Rows are points. The points of each table are mixes of a few directions, plus a little noise. Count the directions of each table, and those that both share. Where both have some left over, give the other angles between the two spaces (their principal angles), to ten degrees, smallest first.
In the rows, zero is written as 128.

First:
[[113  86  80]
 [127 119 149]
 [141 175 106]
 [118  98  89]
 [126 126 113]
 [149 184 225]
 [122 107 135]]
Second (6 x 3):
[[127 130 133]
 [127 124 111]
 [142 159 249]
 [127 127 121]
 [123 117  81]
 [122 116  78]]
Directions: first 2, second 1, shared 1

First (5 x 4):
[[145 140 109 137]
 [145 141 108 136]
 [142 140 110 136]
 [165 156  84 148]
 [ 43  64 229  82]]
Second, 6 rows:
[[128 107  43  43]
 [128 114  71  71]
 [128 143 188 188]
 [128 135 155 155]
 [128 128 128 128]
 [128 142 184 184]]
Directions: first 1, second 1, shared 0; angles 80

First, 6 rows:
[[171 125 148 131  88  86]
 [128 159 129 148 108  89]
 [ 91 139 139  94 169 171]
 [124  74  81 151 149 172]
 [112  80  52 189 141 156]
 [140 190 220  54 119  97]]
Second (6 x 6):
[[113 141 180 134 178  94]
 [128 138 109 119 103 139]
 [ 98 193 178 113 150  92]
 [105 218 110  88  66 136]
 [158  41 105 158 145 147]
 [163  37  85 155 125 159]]
Directions: first 3, second 2, shared 1; angles 80

First (8 x 8):
[[172 185 132  51 151  93 143  79]
 [129 164 122  68  76 191 130  63]
 [166 131 138 140 214  20 138 169]
 [ 42  75 165 152 109 126 162 141]
 [ 68  89 138 157  85 174 133 135]
 [187 129  94 178 163 114  87 177]
 [ 93 108 138 138 109 144 137 129]
 [168 143  97 140 118 164  94 131]]
Second:
[[152 212  81  69 164 237 163  81]
 [113  82 155 161 106  68 110 153]
 [145 191  93  82 156 210 154  94]
 [117  89 149 156 111  76 113 150]
 [129 133 125 124 132 134 130 125]
 [141 175 102  95 148 190 147 104]
 [110  65 163 175 100  43 101 162]
 [115  83 155 162 109  68 109 153]]
Directions: first 3, second 1, shared 0; angles 40

First, 9 rows:
[[ 88 177 144 187 116 132 145 150  43]
 [184  61 106  46 144 122 105  97 247]
 [184  61 106  46 143 122 104  96 249]
 [115 144 133 147 124 130 133 135 101]
 [ 84 180 145 193 116 133 147 152  35]
 [162  86 114  77 138 124 114 109 201]
 [111 146 133 151 124 130 135 137  95]
 [104 160 138 165 120 131 139 142  74]
 [119 141 131 143 125 129 132 132 109]]
Second (8 x 9):
[[122 134 102 113 172 135 123 138 182]
 [169 131 113 178 107 140 150 195 106]
 [212 132 214 158 198 108  65 141  22]
 [ 94 126  80 133  66 143 174 142 168]
 [149 127 167 130 145 116 101 114  83]
 [ 40 120 105  66  87 123 145  48 187]
 [137 131  89 153 115 143 156 177 155]
 [100 123 154  92 133 114 108  71 123]]
Directions: first 1, second 3, shared 0; angles 50

First (8 x 9):
[[120 130 137 137 131 168 115 105 116]
 [161  95 128  83  67  22 168 143 152]
 [124 131 147  97 113 209 103 105 129]
 [123 157 142 115  97 173  89  88 140]
 [138 147 101 120 137  53 139 181 160]
 [123 102 101 159 203  97 171 196 107]
 [108 158 141 161 131 191  87  75 115]
 [127 103 126 153 146 109 152 130 105]]
Second:
[[149 115 125 130  75 126 125 153 151]
 [120 135 127 135 149 133 126 120 119]
 [135 121 130 116 108 119 131 134 138]
 [166 106 111 187  29 145 108 189 173]
 [ 77 167 120 207 249 169 112  93  75]
 [134 124 128 120 116 123 131 132 133]
 [132 132 116 190 116 154 110 148 134]
 [139 113 147  21 111  84 157 109 135]
 [132 126 127 131 117 130 127 133 132]
 [ 99 143 147  45 209 100 155  68  92]]
Directions: first 4, second 2, shared 1; angles 80

First, 9 rows:
[[148 136 149 153 110 104 145 160 130 160 130]
 [100  98  64 124 185 180 133  92  93  59 150]
 [ 40 142 107 115 130  71 200 156 219 172 118]
 [ 79 109  61  78 173 160  69  53 130  56 123]
 [166 134 119 140 106  74  20 111 116 138 115]
 [153 155 228  74  81 182 151 122 149 144  98]
 [151 118 121 146 137 147 121 129  93 114 140]
 [128 133 146 110 122 145 128 120 133 123 120]
 [188 129 155 217 108  89 180 209  88 186 157]]
Second:
[[ 74 116 135 107 125 116  43  72 132 140 169]
 [197 124 147 143  96 144 100 159 103 111  93]
 [144 153 187 158 118  98 165 137 111 204 178]
 [134 137 124  41 121 193 109  92 166  55  43]
 [136 118  87 157 184 163 207 134  82  98 158]
 [117 171 167  51  87 118 152 129 225 143  40]
 [ 36  98  54 148 163  83 110 117 150 128 170]
 [173 150 154 141 126 136 199 159 120 144 115]
 [135 125 134 153 105  93 107 156 134 152 128]
 [135  89  93 182 155 138  89 125  57 106 185]]
Directions: first 4, second 5, shared 3; angles 30

First, 9 rows:
[[164  35  39 146 203 143 131 171 152 160 207 172]
 [ 84 168 168 123 123 132 116 117 132  82 104 111]
 [114 102 107 134 171 140 120 146 146 110 158 141]
 [115 226 219 108  25 102 133  75  90 122  37  80]
 [ 86 182 181 119 103 126 119 108 125  88  90 103]
 [235 110 102 125  53  96 165 110  83 244 110 133]
 [130 100 103 133 158 136 126 143 139 128 153 141]
 [151  79  80 137 165 135 131 149 139 150 169 151]
 [ 73 150 153 126 153 141 110 130 146  69 125 119]]
Second, 11 rows:
[[118 143 145  93 135 157 145 140 108 102 103 128]
 [116 143 143  92 135 159 147 139 105  99 102 131]
 [112 150 152  80 137 174 153 147  95  88  87 132]
 [156  86  82 229 108  39  77  90 191 207 206 120]
 [117 146 147  88 136 164 147 144 103  97  98 130]
 [159  79  75 239 106  29  73  87 199 215 213 120]
 [152  91  91 210 112  55  86  97 179 195 192 122]
 [ 99 173 176  26 149 218 178 166  64  46  49 138]
 [119 138 140 103 134 151 140 137 112 109 109 129]
 [128 128 129 129 128 127 125 125 129 129 130 128]
 [127 132 130 122 129 136 132 128 125 122 122 129]]
Directions: first 2, second 1, shared 0; angles 60

First (11 x 14):
[[130 172 133 124 110 127  98 134 174 145 131 159 142  73]
 [120 151 136 116 114 125  84 144 169 145 146 150 136  99]
 [104  60 130 119 147 122 120 140  82 116 156  89 106 219]
 [136 142 126 133 125 130 138 121 133 127 117 134 132 109]
 [106 104 135 113 129 123  90 148 130 134 160 121 121 163]
 [142 139 123 137 130 132 158 114 121 122 108 129 131 113]
 [142 180 128 133 111 131 123 123 166 140 114 159 145  59]
 [127 135 131 125 124 127 117 131 140 132 130 135 132 118]
 [ 93  38 132 112 153 120 107 150  72 116 170  79  99 249]
 [165 128 109 159 144 139 228  86  76 100  69 107 125 121]
 [143 159 125 137 122 132 144 117 143 130 108 143 138  86]]
Second:
[[128 128 128 129 124 129 128 126 131 128 126 129 124 125]
 [148 143 140  99 124 124 138 175 217 126 124 154 105  53]
 [163  92 138 103 198 152 135 244 185 120 145 112 141 125]
 [ 94 102 126 160  97 159 112  77  81 115 130  95 117 183]
 [122 154 116 140 123  92 128  70  60 144 120 141 152 148]
 [133 143 118 132 151  96 132 102  67 144 125 134 161 153]
 [144 142 125 117 153 105 138 144 126 140 127 142 147 118]
 [116 120 140 125  86 161 123 137 198 109 128 126  82  88]
 [144 112 124 125 185 122 133 163  93 138 140 114 164 167]
 [113 130 124 141 103 126 123  89 100 127 125 124 125 142]
 [101 137 132 139  64 140 118  78 148 117 118 134  90 103]]
Directions: first 2, second 3, shared 0; angles 30, 70

First, 8 rows:
[[165 130  88 104  81 157 143 172 152 103 209 188 114 129 148 155 129  95]
 [189  94 163  93 101  83 147 144 145 102 136 175 174  89 161  98 166 176]
 [138  89 229 126 171  31 127  79 107 140   7  81 203  83 131  52 166 238]
 [102 151  87 142 126 170 123 135 127 134 159 126  89 154 118 158 104  78]
 [145 133  97 114 100 155 136 156 141 115 183 163 113 134 137 152 126  99]
 [ 93 139 132 149 156 133 115 105 112 149  93  89 116 138 108 130 116 124]
 [ 85 155 100 152 147 163 114 117 117 147 128  94  92 158 104 152 103  88]
 [107 138 126 141 142 135 121 116 119 141 113 104 120 136 119 128 118 121]]
Second, 10 rows:
[[177 162 115  75 131  88  99 116 136 107  85 134 131 126 106 103 138 118]
 [112 107 142 172 138 158 152 151 120 135 142 115 139 135 147 146 113 128]
 [189 186 122  76 143  92 105 136 127 112  76 116 139 133 119 108 154 111]
 [159 193 108  45 114  79  84  96 132 122 102 139 108 116 104 100 180 122]
 [ 72  68 148 198 128 164 175 149 128 157 175 117 133 143 154 155  93 148]
 [ 59  80 158 202 128 163 188 163 123 178 186 101 132 154 169 161 110 155]
 [ 72  54 127 176 110 157 145 108 137 134 174 155 117 119 125 142  83 145]
 [140 182 117  60 112  82 102 106 132 140 118 130 108 126 114 106 176 134]
 [190 208 103  82 136 148  62 107 103  68  82 144 120  82 111 116 184  77]
 [110  42 142 194 140 147 168 148 141 128 139 129 152 146 133 142  48 141]]
Directions: first 2, second 4, shared 0; angles 60, 80

First, 8 rows:
[[ 42 106  93 169 146 106 180 158 122 121 174 161 145 119 144 162  72  69
   82 132]
 [133 154 135 111 128 148  93  97  88 123 118 133 115  92  57 138 149 185
  156 150]
 [ 65  79  82 166 163 123  36 124 116 196 198 154 167 127 125 116 143  91
  107 220]
 [126 163 141 132 134 131 110 133 133 129 131 131 128 144 107 146 124 163
  141 119]
 [200 102 147 104  96 164  82 101 188 135 128 121 144 188 128 100 185 126
  104 130]
 [115 166 134  96 124 123 201 110  28  74  65 124  73  12  63 147 101 179
  180 108]
 [141 127 135 122 113 110 211 151 147  96 100 112 116 135 183 126  98  97
  117  73]
 [196 130 151 125 119 117 112 151 201 150 111  88 137 211 217  87 153 113
  138  92]]
Second, 9 rows:
[[131  43 168 129 151  88 127 130 131 100  97 148 147 110 150 103 206  81
  130 194]
 [188 149  97 160  79 153  58 141 187 208 186  57 141 240 178 106  87 116
  143  82]
 [133 184 100 146  86 151 127 130 128 143 166 102 118 166 106 156  57 161
  137  75]
 [165   7 190 121 150 114  91 117 144 117  95 126 156 106 133  95 245  59
  137 196]
 [ 89 174 103  98 199 122 139 139 142 150 108 165 131 109 189  97 128 144
   90 129]
 [110 172  90  98 118 143 179 106  60 111 107 132  89  52  98 127  76 164
  129 109]
 [ 92 136 166  89 191 154 146 113 112  92  88 176 132  54  61 160 177 145
  106 139]
 [108 156 117 149  98 110 161 132  98  95 141 140 114 129  96 164  82 155
  136 117]
 [142 134 119 164  83 115 117 141 142 135 164 106 132 188 135 143  93 128
  141 112]]
Directions: first 5, second 5, shared 2; angles 40, 70, 80

First:
[[119 129 123 109 114 132 119 119 179 132 174 152 126 152 133 156 130 116
  165 139 155 133 111 148]
 [139  77 121 103 115 123 153 119 199  93 177 114 127   7 172 108 177  76
  111 104 161 143  71 133]
 [145 132 139 133 132 119 101 139 101 130 123 151 131 185 108 130 118 118
  132 121 109 125 135 155]
 [102 141 140 144 119 132 138 119 104 126 107 104 118 106 114 123 118 143
  137 143 134 120 145 110]
 [136 151 143 117 145 125 102 120 103 158  88 147 136 151 158 144 103 166
  137 147 117 113 157 132]
 [162 144 116  92 167 140 131 136 130 163 115 155 148 169 182 156 121 187
  110 133  97 110 121 126]
 [119 133 147 144 134 149 178 146  71  98 123  84 115 116  89 120 134 155
  115 130  94  91 100 116]
 [121 130  95 148 127 116 113 127 141 146 111 130 135 141 119 111 121 115
  108 116 140 167 168 101]
 [107 118 129 162 100 114 115 128 122 108 134 115 116 125  76 104 129  77
  136 117 145 151 144 132]]
Second (9 x 24):
[[138 131 131 134 128 126 129 128 133 132 128 133 127 126 127 126 130 130
  133 125 126 124 128 124]
 [ 39  97 104  70 130 147 121 131  80  93 129  86 135 147 140 143 109 115
   87 154 145 162 124 165]
 [ 47 100 107  76 130 145 122 130  85  96 129  90 134 145 138 142 111 116
   91 152 144 158 125 161]
 [ 56 103 109  82 130 143 123 130  90 100 129  94 133 143 137 140 113 117
   95 149 142 155 125 158]
 [124 127 127 125 128 129 128 128 126 126 128 126 128 129 129 129 127 127
  126 129 129 129 128 130]
 [160 139 137 149 127 121 130 127 145 141 128 143 126 121 124 123 135 133
  143 119 122 116 129 115]
 [244 168 159 203 125 103 137 125 190 174 127 183 119 104 113 108 152 145
  181  94 105  84 133  80]
 [208 156 149 180 126 111 134 126 171 159 127 166 122 111 118 115 145 140
  165 104 113  98 131  95]
 [134 130 130 132 128 127 128 128 131 130 128 131 128 127 127 127 129 129
  131 126 127 126 128 125]]
Directions: first 6, second 1, shared 0; angles 80

First:
[[ 83 111 121 122  97 119 111 121 145 111  89 129  96  92 124  89 152 126
  117 118 119 167 143 133 140 141 156 111 127 146 105 112]
 [113 129 109 160 167 151 200 139 146 183 150 161 163 175 162 104  81 120
  143  72  82  66 164 162 123  73 167 151 104 108  73 174]
 [116 152 127 124 118 138 131 117 106 116 175 149 136 117 138 131 165  96
  138 148 110 130 130 114  85 122 133 157 145 122 140 159]
 [179 119 149 122 141  58  78 170 137  70 108 108 194 150  73 120  81 159
  127 166 124 176 112  26 105 114 123 101 184 130 160 174]
 [134 102 121 138 208  82  93 164 198 117 101 111 174 154  71  91  64 197
  140 111  98 170  95  66 129 122 152  89 162 110 128 150]
 [131 119 125 125 141 148 121 115 138 149 111 107  90 120 127 149 132 150
  123 119 160 120 105 166 166 160 104 112 102 126 137  71]
 [143 186 144 124  73 139  94 109  59  70 209 134 132  77 125 160 217  67
  140 208 153 125 128  76  53 147  92 183 162 124 202 160]
 [ 83 154  95 195 165 166 159 134 165 154 178 147 147 107 136  71 133 117
  164  89 100  53 172 130  93 106 168 174 111  92 111 174]
 [160 136 143 131  59 146 151 119  76 134 114 119 105 120 162 161 137  94
  109 140 179  78 164 168 157 131  94 141  91 147 131  98]
 [139  73 146  40 111 133 142  92 110 175  47 114  43 168 162 203 117 153
   77 111 154 195  66 238 230 164  92  59  90 171  93   7]]
Second (11 x 32):
[[180 137 154 115  48 137 188 123  48 141 123 142 132 165 186 181 114  70
  104 139 155  75 175 173 148  91  99 152  99 155 109 134]
 [132 110 135 125  83 110 109 136 124 106  76 108 116 109 119 112 123 133
  111 133 152 147 145 124 158 140 127 105 123 149 124 107]
 [170  88 134 142 157  74 125 176 171 123  61 107 183 177  98 102  27 182
  116 101 122 137 137  92 166  97 142  83 136 133 100 145]
 [ 67 135 110 140  85 171 137  94 126 137 125 135  66  71 157 102 195  95
  125 111 137 113 159 183 137 151 142 146  96 137 108  95]
 [166 142 158  70 109  97 142 126  64 105 168 161 178 184 144 181 130  89
  121 175  91 178 105  91  77  91 121 138 177 141 135 189]
 [203 126 157  90 146 106  83 130 106 110 125  87 130 149  97 206 112 164
  117 177 182 155  59 104 146 166  54 101 146 129 192  84]
 [ 60 151  85 201 170 187 108 113 193 148 154 108  76  43 109  68 177 152
  164  93 155  67 142 156 131 181 138 154  89  91 144  87]
 [ 92 125 117  95 145 159 175  97 122 177 158 166 104 161 174 150 148 109
  125 105  83 140 106 190 125 114 145 138 117 127  87 124]
 [ 74 130  91 177 242 119  87 149 231 121 152 121 165 107  64  47 114 189
  172  98  81 142 103  60  89 135 176 127 162  84 138 171]
 [176 133 144 170  93  74 107 181 123  70 100 109 198 126  97  89  78 128
  129 153 141 103 187  38 108  95 134 127 151 132 141 192]
 [ 87 138 121  86 125 175 150  76 104 161 166 155  68 121 169 169 195  99
  125 125 114 152  89 199 124 149 121 143 113 132 120  88]]
Directions: first 6, second 6, shared 6
